Every row gives one point. Each copy is the shape, with its points in the same order, stretched, turned, moved and blurred by noise. Is it also mirrored, or only turned?

Shape (8 x 2):
[[ 4.1 -2.1]
 [-0.7  5.5]
 [ 4.1  0.4]
 [-3.7 -2.8]
 [-6.6  0.1]
 [ 3.1 -8.5]
 [ 3.6  2.8]
 [ 1.3 -3.4]]
Copy 1 (8 x 2):
[[-5.3 -2.3]
 [-1.6  5.1]
 [-5.7  1.5]
 [ 2.2 -2.2]
 [ 4.9 -0.8]
 [-3.8 -7.8]
 [-5.7  3.4]
 [-2.4 -3.2]]
Copy 1 is: mirrored
Copy 2, 8 rows:
[[ 4.5  1.7]
 [-5.2  1.5]
 [ 1.9  2.8]
 [ 2.6 -4.3]
 [-1.8 -5.3]
 [10.9 -1.7]
 [-0.9  3.5]
 [ 4.8 -1.0]]
Copy 2 is: only turned

Shape:
[[-2.7 -4.2 -4.7 -1.5]
 [ 3.1 -7.4  3.1 -3.7]
 [-3.5  9.7 -4.1 -4.9]
 [ 1.2  0.5  0.9  2.8]
 [ 0.2  5.7 -5.6 -4.7]
 [ 5.5  6.4 -5.4  0.8]
 [ 0.4 -3.6 -1.1 -5.7]
 [-0.7 -4.2 -0.2 -1.6]
 [ 0.7  3.1  0.5  1.5]]
Copy 1:
[[ 1.2 -1.8 -5.7  2.4]
 [ 6.3  0.5 -3.3 -6.9]
 [-9.6 -7.2  1.0 -1.3]
 [-1.5  2.9  1.9 -0.6]
 [-7.5 -3.3 -3.2 -3.2]
 [-9.8  4.8 -2.5 -3.3]
 [ 2.0 -3.4 -4.9 -4.7]
 [ 3.2 -1.0 -2.6 -1.1]
 [-3.9  1.2  2.8 -1.6]]
Copy 1 is: only turned
Copy 2 (9 x 4):
[[-5.7 -1.0  1.6 -3.8]
 [ 0.1  2.5  8.2 -6.8]
 [ 3.9 -9.1 -1.2  7.2]
 [ 1.0  4.0 -1.6  1.4]
 [ 4.7 -6.4 -1.4  1.9]
 [ 9.4  0.5 -6.9 -0.8]
 [-0.3 -2.3  6.0 -3.8]
 [-3.1  1.9  3.8 -2.7]
 [ 3.2  1.3 -2.2  2.0]]
Copy 2 is: mirrored
Copy 3:
[[ 0.1 -4.7 -3.1 -1.5]
 [ 0.1  4.7 -6.7 -2.5]
 [-6.5 -5.8  6.7 -6.3]
 [ 1.7  0.7  2.0  0.7]
 [-1.9 -3.7  3.7 -8.0]
 [ 4.1 -0.6  4.8 -6.0]
 [-1.4  0.0 -5.2 -4.8]
 [-0.3 -0.1 -4.4 -1.2]
 [ 0.4  0.2  3.4 -0.7]]
Copy 3 is: mirrored

Shape (13 x 8):
[[-0.9  5.7  4.1 -4.7 -2.7 -6.4 -3.0 -4.1]
 [ 5.4 -4.3  1.3 -0.2  0.1 -2.3  1.6 -1.8]
 [ 0.3 -2.0  1.1 -2.9  3.3 -2.6 -2.0  6.7]
 [-2.6  4.2 -3.9 -1.5 -7.6 -1.4  2.0 -0.2]
 [-2.7 -1.1 -1.6 -1.8 11.2 -4.6 -4.4 -2.6]
 [ 5.1  1.9 -4.5  2.0 -7.5  0.0 -3.3  1.3]
 [ 1.1  3.6  2.3 -2.3  7.3  0.4 -7.5  1.5]
 [-7.6  3.4 -3.3  1.4  3.1  4.9  2.2  1.9]
 [ 1.1  6.5  1.0  2.3 -4.1  1.6  4.4 -7.7]
 [-5.9 -1.4  1.4  0.5  4.0 -2.7 -5.0 -6.2]
 [-0.3 -1.8 -2.5  1.8  1.3 -2.9  1.5 -3.4]
 [ 0.8 -2.1  1.6  4.3 -4.1 -1.3  2.5 -1.5]
 [ 8.0 -4.9 -2.1 -1.0 -4.6  8.6  3.1 -4.5]]
Copy 1:
[[ -6.7   1.0   2.8 -10.7   0.3  -3.5  -2.9  -3.7]
 [  6.3  -2.8   1.7  -2.4  -1.2   2.7  -0.4   1.6]
 [ -2.7  -6.4   0.8   5.6  -2.1  -0.2   0.8  -0.5]
 [ -2.2   6.3  -4.0  -4.2  -1.9  -2.2  -2.7   5.0]
 [ -1.9  -2.6  -0.1  -1.6   3.4   2.4   7.6  -7.9]
 [  1.5  -1.5  -5.4  -4.7   0.5   3.7  -3.9   6.9]
 [ -5.2  -6.4   2.8  -1.3   7.0   0.5   4.6  -1.8]
 [ -1.3   6.7  -0.8   5.3   5.3  -0.8   4.5   3.8]
 [  3.7   8.1   1.6  -9.9   6.2  -2.6  -2.0   5.4]
 [ -1.8   2.5   3.9  -5.3   2.9   6.0   2.5  -6.4]
 [  4.0   2.9  -1.1  -3.2   1.0   2.4   1.0  -1.3]
 [  5.7   2.5   2.4  -1.1   1.1   3.3  -5.2   2.2]
 [ 11.4  -1.4   2.0  -5.5  -1.5   7.1   3.9  14.9]]
Copy 1 is: only turned
Copy 2 (13 x 8):
[[ 6.2  0.5  8.1 -0.2 -3.6 -5.4 -0.5  1.7]
 [-0.1 -1.3  1.3 -0.8 -1.0  6.6  0.3  3.5]
 [ 0.5  1.2 -2.5  4.3  1.6  0.5 -3.4  5.3]
 [-2.0  7.1  2.3 -1.3 -8.1 -2.1  0.1  0.3]
 [ 4.4 -4.7 -4.1  1.5  0.9 -6.5  5.1  4.0]
 [ 3.5  5.6 -2.2  1.1 -9.2  4.4 -1.7  1.3]
 [ 9.4 -0.8 -2.7  1.3  2.2 -4.6 -4.0  1.4]
 [-2.1  5.1 -4.3 -1.9  0.3 -8.2  1.6 -3.7]
 [ 2.6  4.3  5.7 -8.5 -1.8 -1.1  4.2 -4.5]
 [ 3.3 -3.9  1.9  3.2 -2.1 -5.4  4.6 -2.0]
 [ 0.3  0.2 -1.2 -1.9 -2.4  0.9  5.7  1.3]
 [-0.5  3.1  3.0  1.0 -2.2  4.3  2.4 -1.2]
 [-3.1 -1.6  0.5 -8.1 -4.6  9.6 -2.8 -3.9]]
Copy 2 is: only turned

Shape (13 x 9):
[[  2.3  -0.9   1.6  -2.6   2.3   3.8   0.5  -2.9   4.6]
 [ -3.0  -3.9   4.2  -1.4  -2.5   4.0   0.0  -0.5  -3.2]
 [  0.5  -2.6   1.1   5.8   2.3  -8.0   1.3   4.1  -0.9]
 [  0.1   1.1   2.7  -1.1  -1.2   2.5   0.1  -1.4  -4.6]
 [  1.2  -1.5   6.4  -1.3   1.7  -5.5  -2.0   4.0   2.5]
 [  1.2  -3.5   0.4   4.8  -4.9  -6.9  -0.4   1.7   5.3]
 [ -0.1   5.9   9.7   5.7   0.1  -1.5  -1.2  -1.7   7.5]
 [ -2.6  -1.5  -5.2  -0.8   0.4   1.7  -0.1   0.5  -4.0]
 [  1.8   2.6  -2.9  -5.7  -2.2   3.8  -3.4  -5.7  -4.1]
 [ -4.1   3.5   4.2   3.2  -5.7  -9.2   5.9   8.4   5.0]
 [ -3.2  -2.5   2.5   2.7  -2.7 -13.3   5.5  -0.5   3.6]
 [  3.0   0.0   1.4  -2.5   0.0   5.0   3.8  -2.3  -3.1]
 [  4.2   1.1  -0.1  -1.6  -6.9   0.9   2.8  -2.1  -2.6]]
Copy 1 (13 x 9):
[[  0.0   0.6   2.1   6.5   0.6  -3.8   2.9  -7.6  -1.9]
 [  0.3  -4.4  -2.1  -1.9  -3.7   2.6  -1.4  -4.9  -2.2]
 [ -6.9  -5.9  -1.2   1.0   4.7   2.4  -3.8   3.8  -2.2]
 [ -1.4  -4.2  -4.8   1.5  -4.1  -2.3  -0.8  -3.2  -0.5]
 [ -6.1  -4.4  -1.6   4.6   2.0   3.6   0.8  -1.6   1.4]
 [ -6.6  -4.8   6.2   3.4   0.5   2.5  -4.2  -0.8  -3.7]
 [ -9.0   5.1  -0.5  13.2  -1.7   3.3   1.6  -7.2  -5.4]
 [  1.0  -1.8   0.2  -3.4   1.4  -3.4  -3.5   4.2   0.9]
 [  0.0  -0.6   0.2   2.3  -4.0  -9.2  -3.3  -4.5   6.0]
 [-11.0  -2.5   2.8   1.5  -1.8   7.2   3.9   6.4  -8.0]
 [-14.0  -3.9   5.6  -1.7   3.3   1.4  -3.7  -1.5  -5.3]
 [  2.5  -3.3  -2.3   2.9  -3.5  -5.6   0.9  -4.5  -2.6]
 [ -1.5  -7.4   0.7   2.2  -8.6  -5.1  -1.6  -3.6  -4.3]]
Copy 1 is: mirrored
Copy 2 (13 x 9):
[[  2.2   1.4  -2.1   0.6   5.9  -0.8   4.2  -1.8   0.3]
 [  0.4  -3.7   5.1  -1.2   0.1   3.1   2.9   4.8   0.1]
 [  1.4  -4.9  -1.5  -2.9  -3.9  -4.8  -4.8   4.9  -3.7]
 [ -2.9  -1.1   3.0  -0.8  -2.1   2.0   2.2   0.7  -2.6]
 [  5.5   0.2   3.4  -3.5   0.0  -7.2  -2.2   1.6  -6.2]
 [  3.1  -6.0   2.1   1.3   2.7  -4.7  -7.3   0.0  -0.2]
 [ -1.2   3.7   0.4   2.0   6.9  -3.3  -5.4   3.1  -7.6]
 [ -2.1  -1.2  -0.5  -1.2  -3.4   0.4   2.4   0.8   5.2]
 [ -6.7   1.0   2.7  -0.5   0.4   0.7   4.6  -7.9   1.7]
 [  6.8  -1.2   5.8   8.4  -4.9  -8.9  -8.6   7.1  -4.1]
 [ -0.1  -9.1   4.1   5.1   0.2 -12.6  -6.1   5.2  -2.2]
 [ -0.5  -1.8  -0.3   1.1  -1.2   3.9   5.5  -0.2  -2.2]
 [ -1.3  -4.1   3.6   4.0  -2.1   2.4   0.4  -4.5  -2.3]]
Copy 2 is: only turned
Copy 3 (13 x 9):
[[ 6.0 -2.0  1.3 -4.1  1.8  2.4  1.8 -5.4 -1.3]
 [ 2.7 -0.4  3.5  1.3  4.2  2.2 -1.8 -1.0 -6.6]
 [-3.5  3.5  2.4 -0.5  1.8 -5.9  8.9 -2.0  0.8]
 [-0.2 -0.2  0.0  0.2  0.3  2.0 -0.9 -0.3 -5.5]
 [ 1.0 -3.6  4.9 -5.5  3.1 -5.2  8.0 -0.4 -1.1]
 [ 0.9  3.6  9.0 -1.7 -2.1 -5.9  5.4 -4.1  2.2]
 [-1.0 -5.5  8.8 -4.0 -2.8  4.5 10.3 -3.9  0.7]
 [ 1.9  3.5 -1.5  2.7  3.3 -2.0 -4.0 -0.3 -0.3]
 [ 2.6 -1.8 -1.7 -0.4 -2.7  0.2 -7.3 -2.2 -3.0]
 [-5.6  5.3 11.9 -7.0  3.9 -1.1  7.0  0.3  1.9]
 [-6.7  3.5  8.2 -4.2  2.4 -6.4  4.7 -9.2  1.2]
 [ 2.9  2.3 -2.1 -1.9  0.3  5.0 -1.1 -2.9 -5.4]
 [ 0.2  4.5  2.9 -3.4 -4.7  1.9 -2.0 -2.8 -4.6]]
Copy 3 is: mirrored

Shape (17 x 12):
[[ -3.3  -5.0  -2.3   7.9  -1.1  -2.0   0.4  -2.6  -1.2  -0.1  -2.7   0.8]
 [ -3.1 -10.9  -5.9  -0.2   0.5   1.2  -0.4  -0.7   5.1   2.6  -3.1  -1.2]
 [ -3.9   2.1  -5.1  -3.9  -5.2   0.9   3.6   0.2  -1.5   3.2   0.5   0.9]
 [ -1.5  -8.3   0.0  -2.1  -2.5  -6.1   1.9  -1.6  -0.7   1.4  -2.0  -2.4]
 [ -3.9  -8.9  -5.6  -3.8   0.4   1.4   3.3  -0.1  -2.2  -3.2  -2.2   1.4]
 [ -3.9   1.5  -6.6  -5.3   2.1  -2.5  -2.1  -1.9   2.6   1.5   3.1  -1.7]
 [ -1.0   2.7  -5.8  -3.6   1.6  -0.6  -6.5   1.3  -1.3   3.4  -0.1   3.4]
 [ -3.2   0.2  -6.1  -0.7  -0.9   1.6   3.3   0.2  -0.9   3.1  -1.6  -2.0]
 [ -3.9   2.1   5.1  -6.0   0.1   1.6   1.0  -1.5   0.8  -0.7  -1.2   1.9]
 [ -2.8   2.6  -6.0   2.4  -0.1   1.7   1.0  13.7  -0.3  -4.6  -2.4  -1.7]
 [ -4.4   0.6  -3.9  -1.4  -5.1  -5.2   4.1  -0.5   6.6   2.7   7.6  -1.2]
 [ -0.4   1.3  13.0   3.6   0.7  -2.8   0.5   0.8  -1.6   3.6   9.0   4.2]
 [ -3.9  -6.4  -4.8  -3.2   1.6  -5.8   0.6  -2.3  -0.8   3.7  -3.5   4.0]
 [ 11.0   1.2  -2.8   1.6  -2.6   1.0   1.2  -2.5  -0.5  -4.0  -0.7   0.9]
 [ -4.3   0.8  -4.8  -5.5  -0.8   0.3  -2.7  -1.8   0.3   2.6   3.1  -3.0]
 [ -0.6  -0.2  -4.0   1.7  -0.3  -1.6 -16.3  -2.2   1.3   2.6   2.3   4.1]
 [  0.1  -2.1  -6.6  -1.5   0.2   1.0   2.0  -1.4  -1.6   3.5   2.0   4.5]]
Copy 1 (17 x 12):
[[ -4.5  -4.7  -0.1   0.3  -4.7  -5.1  -2.4   0.0   2.1   0.4  -5.9  -8.9]
 [  1.1 -13.6  -0.7  -6.4   1.7  -1.3  -2.8   1.5   2.6   1.2  -3.3  -5.9]
 [ -1.4  -5.1   0.1  -6.1  -1.2  -2.0  -2.7  -5.8  -6.5   2.9  -1.8   3.4]
 [  1.3  -6.3   0.6  -4.6  -0.2  -1.0  -3.7  -3.8  -0.3   1.6   0.7  -9.5]
 [ -1.0  -7.2  -3.4 -10.5  -2.9   0.3   0.0  -4.7   0.3  -0.9  -1.4  -5.2]
 [ -6.2  -4.1   2.3  -8.5   1.8  -0.5  -1.7  -0.2  -1.8   3.2   1.8   2.6]
 [ -6.5  -2.2   7.1  -4.5   5.3  -2.3   2.9  -3.6  -0.8   1.6  -2.6   2.9]
 [ -1.2  -5.4  -1.4  -5.5  -0.7   0.5  -2.3  -2.0  -4.3   1.9  -4.2  -0.4]
 [  2.1  -2.3   3.5  -3.7  -1.6   5.5  -2.3  -8.3   4.5   0.1   1.0   3.1]
 [ -4.2   1.3   5.9  -7.8   0.9  -2.3  -7.6  -1.4  -4.2 -12.5  -8.9   3.8]
 [ -4.0  -6.6  -0.4  -4.3  -1.2  -7.3 -10.1   1.1  -6.5   1.4   3.7   2.7]
 [ -2.2  -1.3   4.1   9.8   1.1   0.2  -4.5  -5.7   0.4  -6.3   4.3  -3.1]
 [ -5.0  -8.7  -0.6  -5.7   1.0  -1.7  -1.9  -7.3   2.9   4.2  -2.1  -7.1]
 [  5.3   7.1  -2.5  -0.4   1.5  -6.5   1.8   0.2  -0.1   0.2  -2.7   0.0]
 [ -3.1  -5.1   3.7  -7.2   1.1   1.2   0.5  -0.4  -4.2   3.1   1.2   2.1]
 [ -9.4  -2.9  14.6   1.3   4.8  -8.3   6.1   2.5   2.7   1.7  -2.4   0.4]
 [ -3.1  -6.1  -3.6  -3.7   1.3  -3.5   1.9  -4.5  -3.0   2.5  -1.4  -0.8]]
Copy 1 is: mirrored
Copy 2:
[[  0.2  -5.3   0.3  -1.5   1.9  -2.0   1.8   1.5  -5.3   0.9   0.4   5.1]
 [  0.1 -13.7  -0.7   2.2   1.7  -3.8   1.2  -1.2   3.0   3.6   3.3   2.5]
 [ -0.2  -3.2  -3.0  -1.3   6.1   2.3  -2.5   8.4   5.0  -0.7   3.5   1.0]
 [  2.7  -7.2   1.2  -3.5   4.4  -6.4   2.7   1.7   1.2   4.7   3.3   1.4]
 [  5.5 -10.5  -1.3  -3.4   0.5  -5.3  -0.1   4.1   5.3  -0.1  -0.9   0.6]
 [ -3.5  -2.7  -9.6  -1.4   3.1  -4.2  -2.3   0.1   3.3  -1.3   3.5   3.6]
 [ -1.4   0.8  -6.5   2.9   5.3  -2.7  -6.2   1.1   1.7  -1.1   1.6   1.7]
 [  0.2  -7.4  -3.8  -0.1   5.2   2.3  -1.6   4.0   2.5  -0.9   2.6  -0.6]
 [  0.5   0.2   0.6  -1.0   4.1  -1.0   3.1   1.1   6.3  -5.9   1.7   1.9]
 [ -5.4  -5.2  -2.4   3.7  -3.0  -4.9  -4.7   6.9   0.2  -1.5  -2.1  -8.2]
 [ -6.7   0.2  -4.9  -4.5   0.1  -2.0   0.1   4.0   3.6   2.6   8.8   5.7]
 [ -3.5  12.4   7.7  -4.4   0.0   0.7  -3.1  -2.8  -2.2  -4.9   6.9   6.1]
 [  5.6  -8.5  -3.4  -1.1   5.0  -7.3  -1.0   3.6   1.5  -0.6   5.2   3.6]
 [  7.4   2.2  -4.4   2.0  -2.6   6.2   2.4   0.3   1.2   1.3  -1.4   0.0]
 [ -3.9  -2.6  -7.5  -2.7   6.1  -2.0  -1.8   0.6   4.9   0.4   0.5   3.2]
 [ -6.5   4.2  -6.0   6.6   3.7  -4.8  -5.2  -3.8  -2.6   3.6  -2.0  10.2]
 [  4.5  -2.4  -3.6  -1.5   1.4   0.8  -5.1   3.0   2.9  -0.7   4.3   2.9]]
Copy 2 is: only turned
